Rows are points. A path goes straight from each point to the next, and from the last back to the first. The post is the endless flat space through its rows: a point in 2 columns, a line in 3, a plane in 4, and so on, so that a path can go around it. How many times does the path go around the post? Going back the other way cancels.

Post (2 x 3):
[[ 0.42  0.26 -0.23]
 [-0.34 -0.17  0.06]]
Path (27 x 3):
[[ 0.02 -0.09  0.19]
 [-0.33 -0.02  0.66]
 [ 0.04  0.39 -0.19]
 [ 0.02  0.28  0.37]
 [-1.00 -0.05  0.72]
 [-0.21  0.57 -0.23]
 [-0.22 -0.15 -0.29]
 [ 0.76 -0.32 -0.15]
 [ 0.06 -0.67  0.11]
 [ 0.02 -0.25  0.34]
 [ 0.30  0.35  0.34]
 [ 0.42  0.68 -0.36]
 [ 0.05 -0.20 -0.74]
 [ 0.33 -0.01 -0.15]
 [ 0.90  0.09  0.30]
 [ 0.58 -0.20 -0.17]
 [ 0.32 -0.43  0.12]
 [-0.28  0.05  0.24]
 [-0.50  0.46 -0.26]
 [-0.10  0.10 -0.81]
 [ 0.17  0.51 -0.35]
 [-0.04  0.77  0.06]
 [-0.38  0.21 -0.24]
 [-0.01 -0.09 -0.30]
 [ 0.22 -0.13 -0.06]
 [ 0.07 -0.42  0.54]
 [ 0.03 -0.35 -0.17]]
Times around: 3

Post (5 x 6):
[[ 0.27 -0.12 -0.13 -0.16 -0.03  0.18]
 [ 0.14  0.32 -0.05 -0.06  0.12  0.32]
 [ 0.38  0.17 -0.44  0.81 -0.37 -0.21]
 [ 0.26  0.18  0.10 -0.07 -0.11  0.06]
 [-0.09  0.04 -0.05 -0.05  0.20 -0.03]]
Path (20 x 6):
[[ 0.12  0.18 -0.10 -0.07  0.60  0.44]
 [ 0.67 -1.14 -0.13  0.02 -0.52  0.36]
 [-0.36  0.79 -0.09  0.43  0.13 -0.06]
 [ 0.25  0.68  0.07  0.12 -0.24 -0.20]
 [ 0.91  0.86 -0.15 -0.18 -0.19  0.32]
 [ 0.21  0.57  0.03 -0.11 -0.10  0.12]
 [ 0.46 -0.59 -0.83  0.39 -0.48  0.24]
 [ 0.35 -0.03 -0.21  0.64 -0.15  0.47]
 [ 0.86  0.67 -0.25  0.31 -0.01  0.29]
 [-0.12  1.16  0.05  0.29  0.24  0.15]
 [-0.47  0.43 -0.50  0.24  0.03  0.08]
 [-0.40 -0.20 -0.26  0.73  0.14 -0.27]
 [ 0.51 -0.38  0.15 -0.18 -0.06 -0.10]
 [-0.06  0.33 -0.14 -0.32  0.81  0.10]
 [ 0.51  0.51  0.12 -0.29 -0.14 -0.24]
 [ 0.22 -0.15 -0.20 -0.08  0.27 -0.08]
 [-0.27  0.08 -0.15  0.65  0.38  0.06]
 [ 0.13 -0.07 -0.11  0.12 -0.20  0.01]
 [-0.60  0.88 -0.28 -0.14  0.40  0.23]
 [-0.03 -0.03 -0.12  0.05  0.25 -0.40]]
Times around: 0
